Every row gives one point. The last column is the point's height on a tilted bowl or saddle (a function of degree 2), plus a little noise. Along how many of its main directions does it bend up, bend down or stay straight?

Points (11 x 3)
[[-35.7 -16.0  -5.6]
 [ -6.0   6.8  -1.5]
 [ -0.3  -1.8  -1.7]
 [ -7.0   8.2  -1.3]
 [-19.7  -6.5  -5.4]
 [ -8.7 -38.1 -36.7]
 [ 17.2  -1.0   6.0]
 [  5.8 -43.7 -48.7]
 [-23.0  -8.2  -5.5]
 [-22.6  -3.5  -4.5]
 [ 32.0  27.8  23.3]]
Directions: 1 up, 1 down, 0 straight

Points (12 x 3)
[[ 17.2 -25.9 -11.1]
 [-21.7 -37.4   1.0]
 [ 10.0  -4.5 -14.7]
 [  0.0 -24.8  -5.2]
 [ -4.6  16.3 -29.7]
 [-13.1 -29.1  -1.6]
 [  9.8  22.4 -39.4]
 [-23.0 -13.7  -1.1]
 [-14.8  20.4 -32.4]
 [-25.3  11.5 -20.1]
 [ 21.9  -6.0 -17.4]
 [ 33.8 -19.8 -16.2]]
Directions: 0 up, 1 down, 1 straight

Points (16 x 4)
[[-14.7 -31.4  19.3  15.2]
 [-10.9  18.5  -3.8   1.1]
 [-18.5 -12.6 -29.3  13.6]
 [-25.3   5.9  -5.5  -0.2]
 [ 13.0  -3.5 -11.8   7.4]
 [ 10.6 -18.3 -26.7  19.6]
 [ 24.0   7.6  13.7  14.2]
 [  7.6 -23.2  15.4  11.8]
 [-14.9   4.1  -7.9  -0.8]
 [  4.2   8.9   5.5   0.9]
 [ 12.8 -21.0 -39.6  33.8]
 [-13.1 -19.0  11.0   4.6]
 [ 13.1 -34.2 -25.8  31.6]
 [ 22.0 -15.9  32.7  26.7]
 [-30.6 -13.8   1.2   4.6]
 [ 15.7  52.7 -28.8  48.4]]
Directions: 3 up, 0 down, 0 straight

Points (16 x 4)
[[  9.8   7.3  21.6  16.4]
 [-30.7   0.5  37.2  54.1]
 [  0.0 -16.8 -26.6 -10.3]
 [  3.6  -6.5  22.0  12.3]
 [  5.3   7.4 -16.4  -4.3]
 [  6.0 -19.6   4.8 -10.1]
 [-15.7  -9.8   6.1  -6.7]
 [  0.6  -3.0 -14.2  -9.5]
 [  2.9  -7.7 -18.7 -13.6]
 [  5.9  14.5  18.7  19.2]
 [ -9.5  -5.5  -0.2  -8.9]
 [ 42.5  -5.2  29.6  27.1]
 [ -8.9  25.6  -2.0  17.0]
 [ -1.6  -0.7  22.0  14.7]
 [  7.9 -55.2  26.0  27.0]
 [ 63.7  -8.3 -21.4  11.0]]
Directions: 2 up, 0 down, 1 straight

Points (23 x 5)
[[-46.6  -4.3  -5.6  -0.7  18.4]
 [-25.2  22.6 -25.1   8.4  27.1]
 [  9.2  21.5  -2.6 -12.0   1.7]
 [-11.7   3.4 -11.6  13.0  10.9]
 [-21.2  -9.4 -16.1 -18.4  18.3]
 [ 13.1  36.6 -16.4  -6.8   8.6]
 [-34.0 -12.2 -18.0   8.7  13.8]
 [ -4.0  -4.8  44.4   1.5 -26.4]
 [ 18.0  -9.5  33.8 -59.1 -28.3]
 [ -6.1 -24.4  13.1  -8.9  -1.7]
 [-10.3  -0.8  -2.2 -13.3  11.0]
 [  5.9 -25.3 -22.3 -18.3  -4.1]
 [ -0.1 -16.7   2.1   7.2  -6.9]
 [ -0.2   5.4 -43.5   9.2  -5.8]
 [-48.1  52.0  29.4  10.8  54.5]
 [  4.7  12.3   9.6  23.7  -1.0]
 [ 11.8   7.6  12.9  -1.0 -13.7]
 [  8.1  -1.6 -20.0 -14.8  -7.7]
 [ -5.5  -8.4 -23.7 -10.3   4.3]
 [-21.2 -44.2   1.7  15.2   4.7]
 [ 29.9 -25.8 -33.3  12.1 -45.1]
 [-16.6  -6.3  -8.2   4.4  10.7]
 [-15.2  15.2   7.9   0.4  18.2]]
Directions: 1 up, 2 down, 1 straight

Points (45 x 7)
[[ 14.4   5.0 -15.6 -39.6 -38.2 -25.2  53.5]
 [ -6.7  -4.2 -50.9 -17.9   8.1   0.3  14.7]
 [ 28.0 -44.1  14.2 -25.1   1.3  -2.5  12.1]
 [-21.0 -35.4   9.8  25.7 -19.7 -20.8  -7.5]
 [ 18.3 -28.8 -30.6  21.5  -5.9   5.2  -8.8]
 [ 16.9   1.8  -9.5 -15.3  14.7 -28.8   8.0]
 [ 13.9  14.2 -22.8  34.5  -2.1  16.3   7.9]
 [ -0.8 -12.6 -23.4 -18.6  20.8 -38.6   8.2]
 [-17.5   9.4  46.1  23.4  16.5 -26.6  18.8]
 [ 18.8  20.3  -0.3  -5.3 -14.6   0.3  21.6]
 [-20.0  -2.4   9.3 -36.7  51.2  -4.3  14.2]
 [ 18.2   4.7 -17.0  15.1   6.8 -20.7   2.8]
 [ 22.3 -28.5  29.5  -5.0  25.5   9.3   3.5]
 [ -9.8   3.5  24.0   9.3  21.0 -16.6   4.2]
 [  1.0   8.0   3.1   6.6  25.9  -3.1   1.0]
 [  6.1  36.1 -53.1  -6.8 -10.2  10.6  39.1]
 [ -3.5  21.8  -1.0   0.1 -15.1   2.6  19.5]
 [ -2.3  -8.7   0.3   2.6   1.3  28.9   2.0]
 [ 43.6   2.5  -5.0   1.8   6.5  17.4  11.3]
 [  5.4  31.2   5.8  20.0   7.4   3.4  14.4]
 [-14.7  33.6   5.3 -21.1 -25.6  34.9  51.1]
 [ 16.3  -5.8 -45.3   8.2 -16.9  31.5  14.8]
 [ 11.1  15.9 -26.8 -47.9  36.6 -17.3  22.7]
 [ 18.4  12.1  23.8  -8.3 -14.2 -15.3  22.3]
 [  0.9  10.2   5.7 -22.5 -38.9  19.9  43.0]
 [-21.6   7.2 -17.7  -0.5 -17.0 -31.8  16.9]
 [ -4.9  -3.1  -3.8  21.7  42.5  25.1   5.0]
 [ 40.5   5.4  12.1 -20.1  27.5  -3.1  12.9]
 [-30.5  12.9 -10.2  -2.0 -15.3 -14.7  17.8]
 [  1.1 -21.1 -37.9   8.5  28.9 -35.7   3.1]
 [-21.8  30.1  19.0 -26.1  16.5 -32.4  23.5]
 [-22.9   2.5 -20.5 -12.6  24.9  13.7   8.0]
 [ -0.3 -21.3  27.5   6.4   3.0  -9.9  -1.4]
 [-19.6  -7.8   6.1  -6.6   2.5   3.5   2.7]
 [ -2.3 -11.4 -19.6  13.1  -7.2  11.9  -3.6]
 [  0.1 -12.8   6.5   1.8 -21.5 -28.2   7.6]
 [ 24.5 -27.5   2.7  -3.2   1.3   1.9  -1.2]
 [-40.2  14.5 -15.0  26.7  12.5  17.9  14.5]
 [-18.4   8.7   9.1   5.2  -9.7 -26.5  12.9]
 [-13.0  -0.1  16.3 -25.2 -10.7 -26.8  20.6]
 [-18.5  10.9  -3.8   8.4  25.0 -15.4   4.4]
 [ 10.7  17.9 -29.6 -23.5  -2.1   2.0  24.0]
 [-12.6  38.9  17.8   0.4  17.8  -3.5  19.7]
 [  6.8   6.2  14.8 -24.3   1.7 -14.4  15.5]
 [ 43.4  -3.7 -16.4 -20.2 -37.2  12.9  44.8]]
Directions: 5 up, 0 down, 1 straight
